Rows are points. The last column is the point's height on a tilted bowl or saddle (a function of degree 2), plus a little noise. Along how many of its main directions does it bend up, bend down or stay straight?

Points:
[[ 28  30  17  25]
 [ -1 -23  -4 -27]
 [ 26  46   7  60]
 [ 24  20 -60 -45]
 [ 47  24  20 -27]
 [ 24  18 -30   3]
 [  5  10   6  21]
 [ 13  19 -22  24]
 [-12  22  -6  38]
 [ 18  30 -22  41]
 [-31  -1 -22 -15]
 [-20  -6   5  10]
 [ 32   5  -8 -18]
 [-28   3 -25 -14]
 [-23 -20   5  -7]
 [-26 -32  11 -22]
 [ -2  12 -25  13]
 [ 15   7  24  -1]]
Directions: 0 up, 2 down, 1 straight

Points, 15 rows:
[[  0 -14 -36 -23]
 [ -4  -5  20  -3]
 [-31  33 -10  37]
 [-12 -20  -1   4]
 [ 17  18 -35 -19]
 [ -9 -22   2   3]
 [-12 -16  -8   1]
 [ -7   8  43 -15]
 [-21 -10 -12   5]
 [-17  10   3  13]
 [  6  18 -15   2]
 [ 12   2 -13  -3]
 [-25  -3  15  11]
 [  3  28  29  15]
 [-14  60 -10  60]]
Directions: 2 up, 1 down, 0 straight

Points (24 x 5):
[[ 24 -26  12 -10  -8]
 [-18  -4  10  43  11]
 [ 46 -57  35 -20 -60]
 [ -1  -5 -16  17   7]
 [ -4 -26 -38  11  -5]
 [ 30   1 -22  26 -27]
 [  7   8  15  12  11]
 [ 14 -11 -38   0  -9]
 [ -6  -4  24 -18  21]
 [ 14   9   4  34  -9]
 [ -5 -29   3 -13  17]
 [-32 -31  -9   9  13]
 [ 20  -7  23 -45 -33]
 [ 12 -15  48 -37 -14]
 [ 16  -1  -8  -4  -1]
 [-10   3   4   5  21]
 [  7 -21 -11   8   8]
 [ -6  -9   9 -24  14]
 [-19  19  22  18  31]
 [ 28  18 -10  41 -38]
 [  2 -16  19 -60 -33]
 [-19 -17  35  -8  40]
 [-15  -2 -31   1  -3]
 [ -5  -9  15   1  26]]
Directions: 0 up, 2 down, 2 straight

Points:
[[  5 -16   2  -4 -33   5 -10]
 [-22 -27 -20  10  -3 -23 -16]
 [ 21   5 -29   8   2   6 -43]
 [-20  50  22  30  18  15 -11]
 [ 29  11  -4 -20   4  -6 -22]
 [-29   7 -27 -22  28   6 -14]
 [  6 -14 -28  19 -32 -11 -33]
 [ 12   9  36  -1  -2  -9 -13]
 [-23  -9  35  10  -7  23 -23]
 [-21  29  10  12  -7  12  -1]
 [ -7 -14 -12 -18   2 -17  -7]
 [ -3 -16 -21  -6  -1 -28 -18]
 [-14  22  -7  -3   3  13  -3]
 [-16  21   6  21   3  15 -17]
 [ 37  34   0   7   4  36 -48]
 [-22  23 -27  -6  35   9 -21]
 [ -6   2  44 -33  -9  -7  -4]
 [-35  23 -28 -29   1  25   5]
 [ -9 -20  19  -6   0 -22  -7]
 [-16  16   3 -16  -6  12   6]
 [ 16   0  13  -3 -14  -3 -17]
 [ 15  -5   7 -11 -30  19 -15]
 [ -2 -12   9 -35  20   1  -5]
 [ -5 -16 -21 -21 -33  32   5]
 [ 10  -2 -17  -9 -39 -26 -32]
 [  5 -19  14 -42  21 -16  -7]
 [-23  -7 -25  20  10  -5 -30]
 [-35 -14  -4  -7  -2  30  -6]
 [ -7   1 -11  21  16  25 -29]
 [-39 -38  27  27  25  10 -60]
 [-13  18 -37 -27   2  -8 -14]
 [  4  11  10  -9 -31  17 -11]
 [-27   7 -23   4 -15  -6 -10]
 [-22   9 -34   7  -3 -15 -26]
 [  9   9 -39  -5   5  11 -33]
 [-36  -8  -9 -12  -2 -27  -2]
 [  8  60   0   1   2 -30   3]
 [  4   4   3  20  39 -46 -33]
 [ 12  -8  24 -17 -38   4 -20]
 [ -4 -14 -33 -11 -13 -27 -23]
 [-13  23  18  29  14 -43  -7]
 [ 14 -16  17   3   2 -28 -17]
 [  1 -11  14 -22   4  -8  -4]
 [ -9   7  -2 -37 -22  12   2]
 [ 21  30  41   9  19  58 -42]
 [ 12  -1  10 -20 -12   4  -9]
 [-37   1 -11  -9  -7 -19   1]
 [-17   3  19 -49  13  34  -7]]
Directions: 1 up, 3 down, 2 straight

Points, 62 rows:
[[ -2  31  10  34  -4   7 -14  10   5]
 [  9  -1  -9  18  16  18  16  20  21]
 [ 12 -16  31   6  20   8 -15   7  11]
 [  2 -24  -1 -15 -11 -19  11  -8  18]
 [  6 -35   6   3   5 -16 -19 -14  16]
 [  1 -12  -6  60  20  -7  -3  24  36]
 [ -8 -24 -13   1  21 -27  14  -5   8]
 [ -9 -19  -6   8  -5 -35  29  23  23]
 [-12  -4   4 -29  27   1  14  15  19]
 [ 17  17   1   3  -6  -1   7 -25   7]
 [ 20   6   8 -17 -21   0 -11  12  19]
 [ -9  16 -12   0   6  -2   0 -11  -4]
 [-12   5   8 -23  14  -8  -4  -2  -2]
 [-23  14  21  35  -8 -10 -22  -2   4]
 [-10  27  11 -20  11  -2   8   7   4]
 [ -9 -12  25   4   6 -18   5   0   4]
 [ 15   3   9   1  13 -25   6   9   5]
 [-13  12   1  31  23  -7  30  17  30]
 [-27  27  -6  -2  22  -1  -2   8   1]
 [ 13 -15 -14  18  17   8  15  -9  29]
 [-18  21   6   8   1  -1 -23 -11  -8]
 [  8  14 -20  -9  27   0 -26  18   4]
 [ -4 -34  -2 -12   3 -16  -4  -4  10]
 [ 10  -3  14  15   9  19 -36   5   3]
 [  8   3 -19  27  -2  15   8 -23  28]
 [ -1   4  -2   3  -1  -2   1  -4  -1]
 [ -1  -1 -20  11 -27   1   8   2  27]
 [-34  -8  27   5   4   2  30  -9  36]
 [-12  13  18  -9 -19  14  24 -14  27]
 [ 21  12  -4   0 -10 -11  -1   8  11]
 [  9  -2  25   1   6  -6   1   1   5]
 [-20 -22  18   7 -14   4 -20  11   7]
 [-26 -11  -8   0  16   4  15  -2  16]
 [  4 -12   1  -7   1  -9  21  11  15]
 [ 27  -4  13  -9  -1  14  -8  -1  16]
 [-19  24 -21  -2 -17 -10  12   7  18]
 [ -9  -8   5  14   7 -34  -3  -7  -6]
 [ 12  -5  10  42  -3  -7  -8  15  20]
 [  4 -15   6  -9 -39  -2   5   8  34]
 [ -8  19  12   8 -18   9  25   4  22]
 [ 17 -13  -5  17 -16 -15  -1  32  24]
 [-16  -3 -11 -25  -7 -14  -3 -22   6]
 [-15  36  -5  -6  -9   8 -31   5   1]
 [  7   7   0   1 -11   4 -20   2   2]
 [ 26  -8  -6  -2  -9  -6   5   3  21]
 [ 36   4 -15  -3   5 -16   2 -37  16]
 [-16  -5   8  -1 -11  -2 -24  10  -3]
 [-13  -2  -4  -4   9  -2 -31  -5  -7]
 [-23 -22   6  21   3  19 -18  30   3]
 [ 19 -37  15  10  -2   8  -1 -39  60]
 [-17   8  15   5  15  19   5  -2   6]
 [-13 -38  13  28  26  -2  24  17  40]
 [  4 -15 -22 -28   3 -28 -25 -14   6]
 [-15  21  29  22   4  -5   5   5   6]
 [  7 -33 -10 -13   6   6 -12 -16  28]
 [  2   4 -34 -13  26   5  -1 -11  13]
 [ 10   9   5   3 -25  -4 -17   5  12]
 [ -9 -21  31 -16 -12 -14  14  -7  27]
 [-21  -2  17   9  42  25  -7 -20  23]
 [ 13 -24 -19   1  11  12  -2  -8  26]
 [  2   5  27 -46 -18   1  -7  17  35]
 [ 26   4   5 -11   9  -8   4  26  15]]
Directions: 6 up, 0 down, 2 straight

Points, 66 rows:
[[-12  -8  17 -29   0  16   1  11   8]
 [ 21  11  -4  12   8  20  -4  13   6]
 [ 21  -2   1   9   1  18  28  -7  10]
 [ 34 -13  24 -40   2  -2  -1   6  14]
 [ -8 -25  13  -6  37   7  11 -13   5]
 [  7   8  43   9  29  40 -13  32  36]
 [ 13  -5   1   9  -5  -2 -42   6  10]
 [ -9  -3   1 -11   3   5  10 -28  15]
 [  4 -11  -8  27  11  -3 -15  29   6]
 [  6 -13   5 -32 -14  -4 -14 -10  16]
 [-27  17   4  10  25 -16  15   9  24]
 [  2  15  50   5  12  -5  19   0  39]
 [ -5  42   0  21   4  16 -26  -9  37]
 [ 15 -24  26  18 -28 -19  11  -1  19]
 [ -7  -7  21  -9  14   2  -5  -6   3]
 [ 22 -14  -2 -28   9  20  -7 -18  10]
 [ -8   9 -22  -7  13  -6   2  -9  19]
 [  1  -2  13  -3  -8 -25  20  -3  26]
 [  6 -13  -6   0  18 -11 -16 -17   4]
 [ -4   8  42   2  14  10 -24 -24  23]
 [  4 -10 -19  -2   5   2  -6   8   2]
 [ 15   9  19  37  -7  -4   0 -21  16]
 [-15 -23 -18 -24   9 -42  -7  19  44]
 [ -5 -27  -6  -3  35  27 -33   3  15]
 [-13  -6  -8 -47  -3 -13  13   6  43]
 [-31  14 -13   4 -16 -11   2 -11  37]
 [-15  32  -6   9 -28  12  -5  17  41]
 [-10 -16  15  11  32   7 -14  -1  -4]
 [-22 -30  13  34  -7  14 -13 -41   6]
 [-16   7 -25   3  -3  20  19 -35  30]
 [-30  23   0  24 -10 -15  16  15  40]
 [ -1 -10 -25  -9   4  -4 -11 -16  14]
 [ 60 -12  -8  17  16  -9 -28 -13  13]
 [  4  -9  10 -18 -20  31  -4 -29  13]
 [-24  12  10 -11  -9 -44  -1 -17  60]
 [  8  -3 -12 -17 -17  -8  -3  24  11]
 [ -4  -3  38 -23 -12 -15  12  18  34]
 [ -7   3   9 -12 -27 -13 -27  -2  31]
 [-19   8  -3 -12 -12  -1  31   9  35]
 [-13   5 -14  -8   9  14  12  14  15]
 [-30  -2  10   4 -27 -21 -23  -1  41]
 [ -7 -31  -7  26 -12  -8  -1  25  11]
 [-12  -9 -12  14   3  -9   4  -8   6]
 [ 11 -17   1  10   4  -5 -24  15  -2]
 [-31  10 -14   8 -20 -19  19  -2  45]
 [-18  45 -19  13  -6  17   0  15  49]
 [ -1  26  29  12   3  17  -7  -1  23]
 [ -2 -30   2 -10  20  -1   9 -37  12]
 [-10 -23 -20 -10  34 -10  -1   3  15]
 [  1  13 -12  -9   3  20  12  -1  16]
 [  7 -14  10  -7   7  40   8  -7  -3]
 [ -6   5  -6   2  21 -13  20   4  16]
 [-10  12  13  13 -14 -10 -45 -31  41]
 [-28 -39  -9   2  -1   4  17 -32  10]
 [-29   5 -14   5   8 -35  17 -20  40]
 [-10 -24   7  21  -7 -18 -40  -1  19]
 [-15  -7  29  -9  11  14 -13   9   5]
 [  7  13   9   3   5   2 -23 -12  10]
 [  7 -12  -1   0  -8 -15  13  -5   9]
 [ 17  -8  36 -22 -26 -18   3  -5  34]
 [ -7  -6 -36  36   3   4 -27 -26  29]
 [ 13  10 -47  15  24 -12  22   4  34]
 [ -6  -3  14  -8 -12  11   3   2   4]
 [-11 -18   2  15 -35   6   2 -41  27]
 [ 34  17  41 -11 -20  34  10  -7  40]
 [-13  23 -10  38   8 -14  -2  -8  16]]
Directions: 6 up, 0 down, 2 straight

Points, 78 rows:
[[ -6  -4  -5  10  -5   5  -6   2   1]
 [ 38   4  12 -23  -8  17 -50  11 -47]
 [ 13   6  -6  44  22  21 -13 -16  20]
 [  6 -23  23  11  16  -2  -8 -13 -13]
 [-17  -1  14  35  -8  -3 -42 -11 -29]
 [-14  -2  11 -14  -9   6 -29   6 -15]
 [ -2  20 -18   1 -12 -37 -10  27 -12]
 [  7 -21 -10 -20  25   1  -2  14 -19]
 [ -1  -2  50 -23 -25 -12  -1  -4 -24]
 [ 10  27  -8 -20  -7 -24   1 -26 -22]
 [-39  -8  23  30  22  -1  -8 -13  15]
 [-36  27 -28 -26 -15  15  22 -14 -36]
 [ -9   3 -19 -18 -27  25   6   3 -21]
 [ 24   7  17   4 -10   8  12  -6  -4]
 [-18  31  30  28 -19   5  13 -12   3]
 [ 28   9  -7  -2 -30   4 -14  13 -30]
 [  6 -26 -34 -27 -27  -5  33  12 -44]
 [ 14   5  11   9  20  24  -2   4  24]
 [-16 -21   1  60  11  -7  -8 -16  -8]
 [ -3 -22   7  -5   3  15 -11  12 -11]
 [-17 -24  -6 -22  -6  10  15 -13 -23]
 [  8  18 -18  41 -18 -26  -5  23  -4]
 [ 16  -9  11  10  14   9   6 -34  -6]
 [ -9  14  15  24   9   0  11  -5  34]
 [ 15 -19  13 -22  12 -37   4  -1 -25]
 [  4 -17 -26   9   5   9 -14  -5 -26]
 [ -2  -3  -9 -11   2  27  15 -28  -6]
 [ 10  24  32 -15   7  21 -11  24  -3]
 [  1 -15 -16  -1 -11  17  25 -17 -26]
 [ -3 -13  -7  21   8 -20   2 -15  -9]
 [-15 -21  -7  10   8   6 -10 -15 -17]
 [ 11  28  20 -11   5   7   2 -13  12]
 [  1   1  19  24  15   4 -18  -2  13]
 [-13 -15 -15   1 -17 -27 -37  -1 -35]
 [ -8 -28 -17 -20 -31 -29   1  -1 -14]
 [ -8   4   8 -31   9  11  22   7   3]
 [ 47 -30  -3  26  29 -10 -14  11 -58]
 [  0  -3  21 -19  11  43  20  18  -4]
 [ 11  15 -17   4  34  15   1   4  31]
 [ 25   6 -20  12   4 -29  -9 -20 -35]
 [-21  17  26 -52  -3   0 -25  14 -41]
 [ 14  11  26  25  33   6   2  30  51]
 [ 11  10  20  15  -8  20  -1 -35  -6]
 [  7  -8   6  -9 -14   9   5  12  -6]
 [ -2  42 -23 -15   8 -21   1 -15 -22]
 [ 50   0 -35 -21  32  13 -14 -10 -19]
 [  2  -1 -55 -28  -8 -14  -8   4 -57]
 [ 14  35  -5 -10  -8  22  32   5   2]
 [ 15   4  -6 -20  53  -1  37  18  16]
 [ 13 -10 -20 -16  -7   5  -7  14 -22]
 [-18  24  10  10  -6  19 -30 -12 -11]
 [-23  23   9  -2 -26   0   8 -19 -16]
 [-20   8   3   0 -16   9  -8  21   5]
 [  2 -44 -12  -7 -13  36  17  -5 -60]
 [ 19  11 -20   6  12 -24   8  -8 -12]
 [ 27  12 -16   7 -30 -29  33 -14 -40]
 [-21  27  24  13 -12  -9  22   6  27]
 [-24  36  19  27  11  -4  -6  -3  33]
 [-23  12  31  18  -7  -3 -24  12   7]
 [-12  24  -5 -10  26  -8  35 -41  -2]
 [  2   4 -21   4 -26 -17  -4   1 -19]
 [-14  -6  -1  -4   3   7  18   7  10]
 [  0 -37   2   6  -3 -10  -6   9 -18]
 [  9  -4 -12 -24  -9  10 -32  17 -31]
 [  6   0  28   4  48 -15 -10   1  12]
 [  0  14   9 -25 -15 -12  -5 -15 -11]
 [-21  29  20 -11  -4  -4  12   9  13]
 [-23  -6  12 -17   8   5  -1   5   3]
 [ 19  25 -15 -17  22 -19  -7  15 -13]
 [ 13 -29  28 -34   1  -2  18 -15 -33]
 [ 38 -25  15   9  -9  16   4  -6 -39]
 [ 16   4 -14  17   5 -19  24  16   7]
 [-17   7  11  21  17 -16   8 -41  -8]
 [-13  -6  29 -41 -12 -31 -33  -6 -39]
 [-13  29 -42  10 -20   8   3   5 -32]
 [  5  -4  37 -22  12   9 -23  -1 -20]
 [ 17  17  54  29 -12  38 -14  21 -23]
 [-24   3   5  22   4  17 -25   2   4]]
Directions: 2 up, 6 down, 0 straight
